Every row gives one point. To make a cloud, some directions were put in groups of two or more. Within a group, all points are equally far from the middle, so they leave a hole (a ring in 2 directions, a hollow ball in 3). The other directions are filled evenly. Then the cloud was stretched, turned, moved and blurred a little. Count the holes, and give their numbers of directions, smallest first.

Cloud (21 x 3):
-14,3,3
6,-60,0
-32,-1,-28
-2,-32,18
-34,25,-42
17,-57,10
1,-37,-17
23,-34,-18
24,-51,-14
-2,-11,19
-30,-27,40
-14,-37,0
2,0,20
17,-1,10
16,1,-25
-34,32,11
-1,0,-22
16,19,-34
-17,-8,-35
-11,0,31
6,-53,-14
Holes: 0

Cloud, 57 rows:
-12,33,37,-8,-37,-6
-22,44,39,9,-2,-23
-31,-15,19,12,0,29
20,15,11,39,25,-33
-27,31,45,1,-28,-15
19,30,29,1,-19,6
-16,21,-27,-36,20,-41
-5,-3,29,40,-16,-45
-11,-29,-18,-31,2,8
-43,4,-28,-2,1,19
3,42,2,-37,11,-7
-10,56,30,14,0,-24
-22,-17,4,-32,8,-13
15,39,23,0,-33,-26
35,39,-2,8,15,2
18,0,3,-17,13,46
27,5,3,7,4,-2
21,-17,-24,-32,21,-13
7,34,-21,-39,-13,-13
22,-6,28,-2,17,-6
-19,-12,34,40,-17,20
-43,16,-15,11,-1,11
-15,45,-29,-30,17,11
-10,25,12,-33,-18,46
-27,49,36,27,-23,22
28,25,-21,20,11,16
-12,1,5,-8,16,-45
10,4,-9,20,18,-34
12,15,14,41,22,-54
-20,1,2,8,10,-19
-40,10,20,3,-16,-10
-10,28,-15,-29,-37,-6
27,5,15,18,-5,-14
-21,8,-29,-8,0,-41
10,60,3,10,3,-6
39,26,18,-22,29,3
-17,40,-15,9,-47,-29
-18,35,16,-30,37,-18
28,-9,6,2,-9,-42
-2,37,16,-17,-25,-24
16,22,-24,-5,-18,31
-44,14,-5,-27,-10,25
5,39,44,-9,-3,24
26,42,8,37,8,19
9,-3,-7,17,-20,34
-17,3,-8,-21,10,-47
-4,-8,-40,36,-34,22
0,-16,23,-8,17,-4
-12,-7,-27,-34,32,-18
-10,41,25,-27,6,3
-30,-26,-16,-32,-10,3
-29,4,-8,-33,-19,-34
4,8,-40,39,7,9
-30,36,7,57,26,-5
-22,3,10,19,10,-10
-31,8,11,31,6,2
30,19,-26,-34,-4,7
Holes: 1 (2)

Cloud, 73 rows:
6,-11,31,16,-35,19,18,28
2,38,42,21,27,1,-18,-7
-14,-5,18,-7,18,36,29,16
3,41,37,4,45,6,-8,25
8,33,35,14,15,-8,1,-41
23,32,30,-28,6,36,5,-3
27,30,43,22,-9,-9,-22,13
-31,-26,8,-7,26,12,-16,6
11,18,29,24,-35,20,8,3
-17,0,20,13,0,-17,30,-17
37,-18,46,6,-8,20,-21,9
0,-21,-11,-4,-38,1,2,3
17,42,-21,-26,7,-12,5,21
14,3,60,-6,-17,-13,-27,13
-7,29,18,-33,-26,-11,-7,31
-14,-21,-10,-25,11,0,10,34
0,46,-24,-5,48,-6,-14,-17
18,8,27,-25,-14,-29,-4,-2
28,38,-5,14,-10,-29,-16,6
-4,42,19,-15,28,-8,41,-17
16,-13,-17,6,-9,37,-16,46
26,5,56,-2,-13,-8,-21,4
27,-12,-39,11,-19,6,6,-10
31,32,26,26,14,-12,-23,-6
-4,7,-4,-17,-17,38,16,-19
3,12,12,-4,-3,-39,-45,23
19,10,45,-6,36,15,-20,-13
-27,31,28,-22,16,32,-5,8
-7,30,51,17,-14,-12,-7,10
48,17,6,-5,34,33,-6,8
-38,-11,33,5,23,24,-4,15
-8,12,-8,47,6,-1,-23,2
-14,22,14,-10,14,34,34,2
36,32,-10,1,-16,-24,-16,6
8,5,2,16,38,44,27,-21
0,-9,14,-12,18,-25,-45,4
34,16,20,-14,60,22,17,-10
-10,35,-11,-16,5,25,-40,9
4,32,30,-34,-4,1,18,15
47,41,18,-3,-7,8,27,-16
13,35,-41,-8,-16,14,11,-6
35,14,23,-18,37,25,18,22
20,19,-6,-24,13,1,-29,-40
1,7,12,-13,14,-38,-34,1
-8,27,35,18,8,-10,3,-29
-24,11,42,36,7,6,-9,5
38,11,-31,-17,37,-13,24,13
44,-8,-29,-20,6,14,-11,-5
-9,22,23,-2,-23,-20,-11,-19
18,24,0,-10,21,-18,-7,53
2,45,28,1,38,-14,30,-14
7,43,28,4,54,4,9,-27
-38,2,-2,1,17,11,-17,-16
-4,0,-30,15,-2,25,-23,-11
20,-32,24,-10,-15,34,-3,-4
37,19,26,-36,9,25,18,-5
41,-11,28,8,-13,9,9,43
8,12,27,-20,-29,0,-46,1
7,3,-9,43,33,-18,26,-6
0,-2,-2,33,12,41,-23,20
3,-14,-28,27,17,-29,0,-15
-3,-22,24,-23,16,12,-47,9
19,-13,-9,10,-10,-11,1,54
37,-16,-35,-18,-7,-2,15,3
7,6,7,33,-14,2,23,37
-11,11,-20,-1,-18,-25,23,-13
2,14,-23,39,-5,-24,5,-4
45,-6,31,-8,5,-2,0,-38
10,14,-12,-32,29,-13,-7,35
31,-6,19,-3,12,33,8,53
-6,40,10,12,38,30,25,0
26,5,35,21,32,0,-33,13
-17,-11,-28,2,40,-8,3,6
Holes: 3 (2, 2, 3)

Cloud:
11,-34,-28,17,-23,10,27,-6,34
12,-41,-17,18,52,-8,4,30,4
45,-15,-4,-4,15,-24,13,0,14
12,-21,9,-36,18,16,-25,22,-14
-8,20,5,-7,-2,1,-15,25,-44
-23,-29,15,-8,40,18,-11,-9,-13
38,6,-9,-9,12,1,-30,-10,8
4,-17,4,30,-5,14,-16,-21,10
-13,17,16,-58,-10,-7,-3,-14,19
22,2,36,-20,-3,34,26,-3,-9
9,7,-34,-21,33,3,8,-18,19
-5,-5,4,14,29,-23,-2,-3,29
-24,-33,8,0,-22,25,22,0,-14
-12,-60,-17,16,-11,-1,-27,21,5
14,-2,15,-22,-49,-15,-4,14,39
-42,-10,-10,-27,-18,14,-26,-15,-26
-11,-37,-36,21,-7,7,29,2,-5
-1,-4,-11,-47,16,-4,31,-15,-22
-19,11,5,-49,-11,-10,17,-11,-4
-8,-30,13,-5,-33,23,41,-1,-8
-18,-21,-15,8,4,37,16,29,-9
-10,4,-24,-26,-21,23,-1,23,-17
-9,38,14,-22,-34,19,-24,-13,5
-34,-9,-27,-13,1,-5,33,43,-2
8,33,-10,-3,32,-14,16,20,-5
-27,-6,12,14,10,-37,18,-4,-5
-19,27,21,-2,23,22,18,1,-9
-47,-34,-17,-17,2,-20,-27,-22,-6
-21,7,-5,-1,-14,44,36,-7,-9
-4,-22,25,5,-28,7,-1,35,-15
29,6,26,-16,9,-25,-13,-9,10
-10,-3,14,-30,-29,-30,-2,12,-14
48,14,5,-13,10,-3,3,-34,13
-1,-59,1,-1,21,-32,-19,9,12
3,-23,-23,-22,6,12,-44,20,-27
31,-23,11,-19,20,-14,-1,-35,-8
6,-13,26,21,13,9,-24,-37,6
5,-22,7,0,-3,-12,55,48,12
-18,-46,27,-27,19,-12,-1,28,2
-19,-27,3,13,26,19,-14,-24,-27
1,16,-3,-49,16,4,-3,27,18
-5,9,-27,17,-13,-3,-4,-25,-23
-11,-25,23,-22,-39,-13,-7,21,-23
13,-10,-27,10,30,35,3,12,38
14,-46,-10,9,-5,-22,15,-4,20
-17,-11,-11,24,-3,-30,19,-1,5
-2,-5,-47,-23,21,1,8,6,44
-36,-24,5,5,-12,21,16,17,-23
0,1,-15,43,-9,6,12,22,6
16,-29,5,-38,23,-6,16,-10,-26
45,24,-38,-6,26,-4,15,6,25
12,25,-16,10,29,11,7,-34,1
16,-38,8,7,-21,-32,10,-23,-4
3,-28,2,22,25,-30,28,-9,0
3,-27,21,12,26,-34,-24,20,24
29,-18,9,12,24,-10,11,-9,29
17,2,7,-20,-45,-12,22,17,17
16,-20,-5,-19,-28,-6,44,47,6
-12,-28,48,-37,11,2,3,-17,6
-10,-31,15,31,-19,-30,17,6,-20
-36,6,-4,-36,-35,13,-17,-10,-3
1,-15,27,-8,-39,12,-6,23,-1
-38,-49,7,-14,8,-10,17,-7,-13
8,-7,-32,9,-18,-18,-11,-2,-32
22,-26,8,8,9,-42,19,41,-1
4,-32,-16,-25,-33,-9,-26,-24,-7
31,-26,-16,-34,4,-3,35,-6,7
29,36,-2,-9,9,3,-16,-27,13
17,7,-33,28,44,5,14,19,17
-4,-10,-52,9,27,23,2,29,-25
25,-14,6,9,-25,-22,43,22,20
35,1,3,18,-16,1,12,30,-25
16,-45,-11,3,-27,-25,-16,0,-2
-20,20,-11,-2,8,15,-6,43,-23
-13,-23,-49,14,-2,-14,4,12,21
-18,-1,-28,-18,-4,31,-30,-5,2
-9,-29,25,7,-33,-26,-13,26,8
-16,-4,-24,8,-8,-36,8,-21,-31
11,-39,-27,28,-1,-22,29,20,22
4,12,-48,33,-7,-2,7,29,-2
-26,-52,12,1,-16,12,7,-10,-33
12,0,-54,-8,45,8,14,25,29
-22,10,11,-25,7,-43,-14,7,-15
20,-12,38,11,26,-21,6,9,-26
30,-17,3,-6,5,-40,2,6,6
20,0,-21,-22,10,-23,13,-34,-1
-1,-13,-27,9,44,26,14,11,-2
-5,-30,17,-35,-13,-24,-6,43,7
1,22,-26,27,7,2,-6,22,-12
9,-15,15,-26,-41,31,-7,11,12
4,-2,44,-48,7,1,-19,0,4
3,-44,27,-4,3,-39,-14,-36,-3
8,-12,27,31,-24,-1,12,-8,-21
-21,7,-22,6,-4,-14,43,44,12
13,-18,35,-7,10,-38,-14,11,7
-25,-11,-18,22,-16,-20,-20,-8,9
29,12,29,-19,10,-8,19,13,-2
0,-4,-56,5,-13,-1,23,-9,22
-21,-28,7,11,-3,-22,39,48,-8
-8,7,-18,-9,-35,-13,-32,-43,16
15,-35,6,18,20,-38,15,16,4
5,9,1,-39,0,-22,-8,41,23
Holes: 3 (2, 2, 2)

Cloud:
12,28,17,-15,-2,39,32,12,19
18,-19,22,18,-1,-11,20,-28,6
-30,-2,11,26,-35,-15,8,-18,5
13,3,-41,-25,9,-5,40,-13,-9
22,32,42,2,3,1,-29,14,21
17,19,-4,32,-5,-13,-4,-8,57
-6,39,0,12,-25,-34,21,18,-23
-24,-3,5,36,0,12,21,-21,8
0,-11,-36,30,10,-22,24,17,6
16,6,-23,31,-15,-40,13,12,-21
18,40,-12,21,-7,0,-21,-34,-20
-29,28,-6,26,4,15,10,-17,0
44,-16,-36,23,7,-23,7,-2,37
2,21,11,17,-42,13,-15,1,36
-19,16,23,-19,15,13,14,28,14
-24,10,2,29,14,-34,15,6,-18
34,-24,-19,14,6,22,-33,6,40
-7,-15,-15,6,26,-41,-1,-14,-27
4,26,-3,50,-34,-3,-31,20,22
5,18,-50,-9,-9,-45,7,-4,0
35,-2,25,8,-5,11,-42,0,26
-9,14,1,-15,24,-8,-36,-29,-7
10,-15,25,45,6,-39,-7,-16,4
-1,20,-11,20,44,-41,-12,-15,-8
-26,35,-27,10,-2,-23,29,4,3
22,46,-19,3,-25,25,-8,21,34
-22,30,-16,2,-35,17,23,-17,16
20,6,3,-23,-33,6,2,23,21
24,13,6,-37,3,20,6,-3,-8
27,14,-40,41,-21,10,-17,-6,-1
30,34,22,7,17,8,-11,5,-12
-9,7,-22,3,-19,23,35,-29,11
1,23,35,5,25,-28,-10,24,13
0,-23,-28,-12,-5,38,-5,6,-3
12,39,33,5,-32,6,-8,13,1
-19,-4,-20,10,7,-27,-34,-17,-26
-10,18,-30,16,8,-47,9,23,-5
20,15,36,18,-14,39,-6,2,13
27,41,-5,5,37,-29,-1,16,11
15,4,29,20,-22,10,-35,9,36
31,25,-15,60,-6,-4,-20,-17,14
-15,27,18,21,19,-13,-50,-4,3
3,-1,-28,-4,19,2,-29,23,-29
7,4,-20,-18,18,16,-31,12,39
16,-14,-6,16,9,37,-3,35,29
-4,-24,-1,4,-4,22,35,30,11
-17,28,19,32,-33,-19,-26,-9,13
1,9,8,-7,-29,-13,34,-29,6
11,10,-6,18,-13,33,36,29,4
-1,27,-37,16,12,22,5,-18,4
-28,18,-15,33,4,-24,1,3,14
-4,31,13,10,9,15,17,19,-23
33,-3,-20,22,14,12,-29,18,-19
2,29,29,24,1,-28,-30,-26,29
2,25,-8,-20,-13,-3,36,-29,26
-23,2,10,21,-19,14,6,45,-1
7,-2,-20,-42,19,-30,5,22,14
-1,30,-11,-13,-6,-21,-49,0,-10
21,13,17,-19,27,-22,9,-33,23
53,-5,-28,12,34,-22,-7,23,20
4,52,-1,3,3,34,-8,8,25
-22,27,27,-9,3,-22,-3,29,-9
-8,10,22,-34,11,-20,2,19,12
-21,14,31,-3,20,2,9,25,-3
32,-4,-31,31,-15,9,-17,45,14
-10,55,-19,19,-2,-29,-23,-9,2
6,2,-37,-22,-32,6,9,44,9
13,6,-28,1,8,-32,6,6,50
-6,-21,15,-7,-27,-8,-3,28,-5
-22,32,21,-10,-11,0,50,-11,-5
15,0,14,43,7,-4,2,38,9
-9,4,-27,-25,10,-10,-36,-11,2
1,-34,9,3,17,-7,24,-18,3
3,29,-44,-12,-27,24,5,-12,12
-1,12,-38,8,8,-4,44,7,-9
-11,17,-22,7,22,-20,12,4,38
35,-17,-5,32,13,-38,-34,-30,10
-8,23,-36,8,-27,-23,40,15,11
43,22,-8,2,19,-35,-4,-35,3
45,9,-35,16,37,-36,-13,-8,33
-21,-7,9,18,16,-19,6,-6,34
3,9,-9,-20,-45,23,1,20,15
42,8,-24,8,17,-20,4,36,44
-1,13,31,0,-19,28,15,4,-20
5,-20,33,23,15,-8,20,-9,7
23,17,-38,-13,39,-19,17,-19,-3
42,40,-6,27,14,1,-50,3,14
-24,16,6,25,-19,-37,17,-16,-29
-26,24,23,-13,5,32,-3,15,5
11,42,-5,3,13,-16,26,1,43
22,-14,-6,37,-9,20,-11,-11,45
5,26,-48,14,-30,-13,-23,-1,-13
-8,15,28,-1,-19,-30,-8,31,-3
Holes: 3 (2, 3, 4)
